Every row gives one point. Each copy is the shape, with its points in the same order, stretched, turned, moved and blurred by noise. Some copies are also mirrored. Which?

Shape:
array([[-50, -30, -34],
       [ 14, -19, -12],
       [ 31,  12,   0],
       [-62,   5, -13],
       [ 36, -32,  34],
       [ 10,  19, -26]])
Copy 1:
array([[  1, -71,   1],
       [-26, -16,   1],
       [-20,  20, -16],
       [ 35, -39, -23],
       [-24,  28,  46],
       [-16,  -9, -43]])
Copy 1 is: mirrored
Copy 2:
array([[-16,  61, -14],
       [ -7,  -4, -31],
       [-19, -37, -13],
       [-21,  47,  29],
       [ 44, -34, -25],
       [-47, -14, -14]])
Copy 2 is: mirrored
Copy 3:
array([[-51,  11, -37],
       [  2, -37, -17],
       [ 35, -26,   1],
       [-40,  36,   2],
       [ -3, -74,  16],
       [ 29,   0, -18]])
Copy 3 is: only turned

Shape:
array([[  7, -45,   1,  29],
       [-68, -10,  33, -13],
       [ 15, -25,  15, -25],
       [ 14,  33,  20, -24],
       [  0,  34, -88, -13],
       [-14,  16,  25,  46],
       [-17,  31, -13, -15],
       [-11,  27,  28, -21],
       [-22,  -7,  -6, -31],
       [ -2,  26,  13, -26]])
Copy 1:
array([[ 25, -27, -44,  -3],
       [-70,   1, -31, -44],
       [ 28,  26, -27, -40],
       [ -3,  55,   6, -14],
       [ 29, -15, 104,   5],
       [-39,  -3, -29,  32],
       [-20,  18,  35,  -9],
       [-30,  45,  -4, -20],
       [ -6,  11,   7, -43],
       [-12,  42,  11, -21]])
Copy 1 is: mirrored
Copy 2:
array([[  3, -48, -14,  11],
       [-57,   9,  26,  12],
       [ -1,   9,   1, -31],
       [ 26,  34,  31, -35],
       [ 66,  45, -44,  49],
       [  7, -41,  42,  19],
       [ 23,  29,  13,  15],
       [  3,  21,  37, -23],
       [ -8,  29,  -8,   5],
       [ 14,  31,  28, -21]])
Copy 2 is: only turned

Shape:
array([[-13,  53,  45,  16,  -5, -24],
       [ 58,  -1, -31,   2,   0,  -7],
       [-22,  -3,  -5,  12,  23, -28],
       [ 39,   0,  20,  11, -51, -16],
       [ -6, -21,  25, -31,  30, -19],
       [-50,  -2,  47, -37,  -1,   2],
       [ 32,  16, -24,  26,  11,  63],
       [ -4,   1, -33, -38,  -9,  63],
       [-29, -47,  -7, -27,  37,  11]])
Copy 1:
array([[-58,  -4,  47,  30, -41,   8],
       [ 15,  43,  13, -20, -13, -67],
       [-39,  -1,  -4,  13,  31, -14],
       [  6, -22,  28, -14, -43, -42],
       [-16, -20,  25,   9,  41,   5],
       [-17, -39,  40,   0,  26,  59],
       [ 36,  82, -10,   9, -21,  -3],
       [ 45,  63,   9, -39,  22,  37],
       [  8,   3,  -6,   7,  77,  28]])
Copy 1 is: only turned
Copy 2:
array([[  5,  22,  28,  78,  20, -42],
       [ 35,  21, -33, -29,  23,   6],
       [  3, -18,   1,  -2,  26, -32],
       [ 10,  64, -15,  15,  -9, -33],
       [ 33, -28,  26, -17,  -8, -19],
       [-15, -31,  36,  24, -47, -26],
       [-33,  18, -12, -13,  32,  61],
       [-39, -24, -36, -19, -34,  48],
       [ -5, -54,  10, -51, -11,   1]])
Copy 2 is: mirrored
Copy 3:
array([[-40,  42, -20,  11, -12, -33],
       [ 45,   9, -37,  11,  60, -16],
       [  7, -11,  -4, -14,  21, -41],
       [ 44,  16, -56,  21, -16,  -9],
       [ 17,  19,  18, -32,  14, -25],
       [-21,  21,  12, -30, -31,   3],
       [ -6,   7,  15,  57,  44,  21],
       [-10,  17, -12,   0,  33,  52],
       [ 22, -13,  38, -37,  32,   5]])
Copy 3 is: only turned

Shape:
array([[ 33,  15,   8, -14, -15,   1, -37,  37],
       [-23, -39,  48,  11,  54,  29,   3, -14],
       [-11,  14, -38,  24,  -1,  39, -13, -45],
       [-24,   6, -46, -15, -22,   0,  10,  24],
       [ -5, -25,  13, -50,  62, -19,  28, -39],
       [ 18, -32,  15, -51, -18,  12,  17,   0],
       [-25, -10, -41,  24, -41,  18,  -8,   6],
       [-19, -10, -82, -40,  19, -44, -32, -49],
       [ 17, -29,  -4,   2, -12,  40,  20, -11],
       [-23,   4, -23, -42,  -4,   5,  -5, -38],
       [ 42,  13, -19, -10, -33,  11,  -5, -39],
       [ 42,  -6,  31, -28,  19,   3,  11,  47],
       [ -7, -52,  27,  57,  10, -19,   9, -42],
       [ 37,  12, -19, -28,  17,  25, -48,  34]])
Copy 1:
array([[-13, -38,  40,  21,   4,  -2,  22, -18],
       [ 16,   7,  13,  17,  14, -86, -40, -41],
       [  8,  41,   4,  33,  21,  11, -56, -40],
       [  1,  18,   1, -26,  38,  16, -13,  10],
       [-24,  -2, -28, -34,  -8, -74, -22, -62],
       [  4, -38,  23, -46, -21, -24, -13, -31],
       [ 26,  15,  19,  10,  34,  26, -29,  25],
       [-82,  18, -47, -18,  14,  -1, -49, -10],
       [ 28, -16,  18,   0,   1, -16, -40, -44],
       [-32,  33,   1, -27,   1,  -9, -30, -24],
       [  8,  -6,   9,  17, -31,  28, -23, -52],
       [ 10, -45,  18,  -4,  13, -46,  34, -48],
       [ 39,   1, -25,  41, -23, -56, -52, -18],
       [-43, -36,  38,  21,  36,  -8,   7, -36]])
Copy 1 is: mirrored
Copy 2:
array([[ 36,  -3,  15, -27,  -5,  15, -16,  58],
       [ 11, -73, -28,  36,  35,   9, -19, -12],
       [ -1,  17, -20,  -3,  20,  43,   1, -44],
       [-12, -12, -18, -36, -49,  19,   8,  17],
       [ 13, -56, -62,   8,   1, -56, -38,   9],
       [ 61, -33, -28,  -2, -40,  -9,   2,  10],
       [ -2,   4,   5,  -5, -31,  45,  40, -18],
       [-24,  18, -51, -58,  14, -52,  24,  -3],
       [ 34, -10, -31,  26, -12,  27,  10, -13],
       [ 20, -17, -28, -34,  -8, -26, -15, -25],
       [ 42,  34,  -9,   6, -15,   7, -13,  -4],
       [ 44, -44, -24,   1, -25,   5, -48,  68],
       [ -1, -15,   1,  70,  15,  -7,  25,  -6],
       [ 38, -14, -25, -40,  23,  21, -23,  46]])
Copy 2 is: mirrored
Copy 3:
array([[  -3,  -29,   13,    3,   11,  -10,   29,   36],
       [ -58,  -27,  -21,  -44,  -29,   35,  -31,  -29],
       [  34,   43,  -24,   -3,  -49,  -14,  -28,  -13],
       [  -4,   39,  -32,  -13,   34,  -19,   31,   10],
       [ -47,  -13,   16,  -16,   35,   -9,  -14,  -93],
       [ -33,   -9,   32,  -40,    1,  -14,   56,  -43],
       [  -7,   53,  -37,  -11,  -21,  -21,   20,   31],
       [   7,   43,  -30,   15,   46, -102,  -13,  -77],
       [  -9,    6,    6,  -16,  -47,    7,   30,  -17],
       [   3,   30,    4,  -37,   13,  -40,   -5,  -48],
       [  34,   30,   51,   15,  -29,  -39,   25,  -15],
       [ -33,  -52,   24,   -2,   25,   28,   42,    3],
       [ -64,   30,   11,   20,  -50,  -10,  -23,   -4],
       [  25,  -44,  -21,   -4,   11,  -12,   19,    3]])
Copy 3 is: only turned
Copy 4:
array([[ 22,  22,   4,  14,   2, -25, -33,  43],
       [ 45,  34,  11,   1, -14,  89,   3,   6],
       [-64,   3,  20,  14, -10,  28, -34,  -9],
       [-40, -25,  16,  -4,  46,  -1, -13,  -1],
       [ 35,  35,   3, -28,  -4,  30,   6, -40],
       [ 35,  17,  13, -57,   1,  13, -26,  13],
       [-45, -50,  19,  -1,  14,  19, -24,  13],
       [-58, -23, -53,  -2,  -5, -27, -29, -55],
       [ 16,   1,  39, -19,   4,  34, -51,   6],
       [-44,  13, -18, -32,  -5,  12, -10, -14],
       [-24,  -6,  22, -10, -34, -22, -53,   3],
       [ 75,  45,  26,   5,  16,  -4, -16,  27],
       [ 32, -51,  26,  -7, -48,  52,  -3,  -8],
       [ 15,  47, -20,  33,  15, -17, -61,  28]])
Copy 4 is: mirrored

Shape:
array([[ 31,  -2,  -6, -26, -70, -12,  28,  27,  30],
       [-13,  18,  67, -21,  33,  -9,  13, -43, -37],
       [-50,   8,  25,   0,  15, -11, -12, -48, -11],
       [-67,  -7,  23, -47,  42, -16, -25, -13, -18],
       [-57,   5,  65, -18,   6, -33,  22, -29, -23],
       [-41, -50,  16,  -4,  29, -20, -12,  -5, -46],
       [  6,  19,   8,  17,  -5, -18,  15,  24,  26],
       [ 23, -13,  10,  -6, -45, -28,   8, -22,  30],
       [ 11,  38,  12, -18, -19, -28, -52,  14, -14],
       [ 14,  31, -40,   3, -65,   4,  -1,  27, -10],
       [ -6,  -3,  44,   5, -48,   5,  -9,  11,  14],
       [ 19,   5, -10, -18, -32,  29, -16,  18,  16]])
Copy 1:
array([[-62, -56,  27,  -9, -20, -17,  43,  40,  20],
       [ 33,  15,  26, -45,  61,  22, -25, -49, -22],
       [ 48,   1,  12, -11,  13,  -9, -29, -53,  18],
       [ 27,  29,   3, -44,  -6,  -6, -84, -47,  17],
       [ 27,   5,  43, -45,  38, -38, -29, -39,   9],
       [ 48,  25,  23, -24, -28, -17, -39, -16, -23],
       [-25, -12, -21,  -2,  12, -22,  37,  -4,   5],
       [ -5, -59,  20, -23, -11,  -4,  43,   7,  25],
       [ -9, -47, -31, -15,  37,   7, -37,  -2, -24],
       [-47, -55,   1,  44, -13, -19,  17,  20, -16],
       [ -4, -25,  22,  -6,  32, -16,   2,  37,  27],
       [-31, -21,  -2,  13,  -8,  23,  -1,  27,  18]])
Copy 1 is: mirrored
Copy 2:
array([[ 20,  35,   8,  18,  -9,  18,   1,  88,  48],
       [ -3,  50,   9,  -6,  16,  -6,  57, -24, -23],
       [ -4,  35, -24,  10, -26,  18,  -1, -30, -28],
       [ 19,  15, -31, -41, -31,   0,  24, -40, -13],
       [-17,  45, -43,  -4,  -9,  30,  70, -15,  -9],
       [ 21, -19, -21,  12, -25, -15,  52, -40, -11],
       [ 22,  21,  -3,  21,  37,  34,  -3,   9,  17],
       [ -3,  40,  19,  48, -23,  14,  -4,  32,  41],
       [ 66,  53,  -1,  19,  -5,  15,  -3, -14,   8],
       [ 61,  35, -26,  40,  -2,  13, -30,  69,   0],
       [ 23,  28,  14,  14, -16,  56,   8,  39,  -3],
       [ 37,  20,  28,   5,  -6,  10, -37,  55,   4]])
Copy 2 is: mirrored
Copy 3:
array([[-17,  48,  14, -19, -62, -57,  -9, -15,   7],
       [ 50,  13, -36, -31,   6,  53,  53, -22,  11],
       [ 18,  12, -68, -22,  21,  40,  34, -45,  10],
       [-18,   6, -51, -52,  49,  30,  67,  -3,  43],
       [ 30,  26, -29, -56,  -7,  47,  60, -58,  13],
       [-28, -37, -21, -49,  24,  44,  33, -29,  15],
       [  0,  26,  12,  13,  -1, -17,  32, -24,  -6],
       [ 15,  10, -23, -24, -35, -51,  -1, -40,   2],
       [ 18,  46,  -2, -37,  48, -11, -16,   7,  -8],
       [-35,  55,  -2,  -4, -17, -10, -33,   4, -32],
       [ 11,  48,   7, -27,  -2,  -2, -13, -38,  40],
       [-17,  31, -20, -17,  -7, -21, -19,  21,  22]])
Copy 3 is: only turned
Copy 4:
array([[ 27,  -7, -17, -56, -39,   7, -35, -35,  -9],
       [-11, -44,  63,  39,  48,   1,  -4, -36,  20],
       [-14,   1,  52,  48,  43,  -4,  43, -10,  -8],
       [-25, -31,  93,  10,  70, -19,  44,  34, -26],
       [  5, -44,  80,  38,  28, -42,  16, -33, -11],
       [-47, -47,  34,  34,  58, -22,   5,  23, -51],
       [ 37,  -9,  11,  25, -21,   7, -25,  18,  15],
       [ 29,  -8, -19, -17,  -5,  33, -11, -41, -20],
       [ 28,  42,  33, -12,  36,  15, -43,   5,  -4],
       [  0,  66, -18, -30, -24, -14, -42, -12,  17],
       [ 15,   0,  43,  15, -28,  24, -37, -28, -38],
       [ -8,  21,  14, -29, -14,  40, -25,  -5,  -3]])
Copy 4 is: mirrored
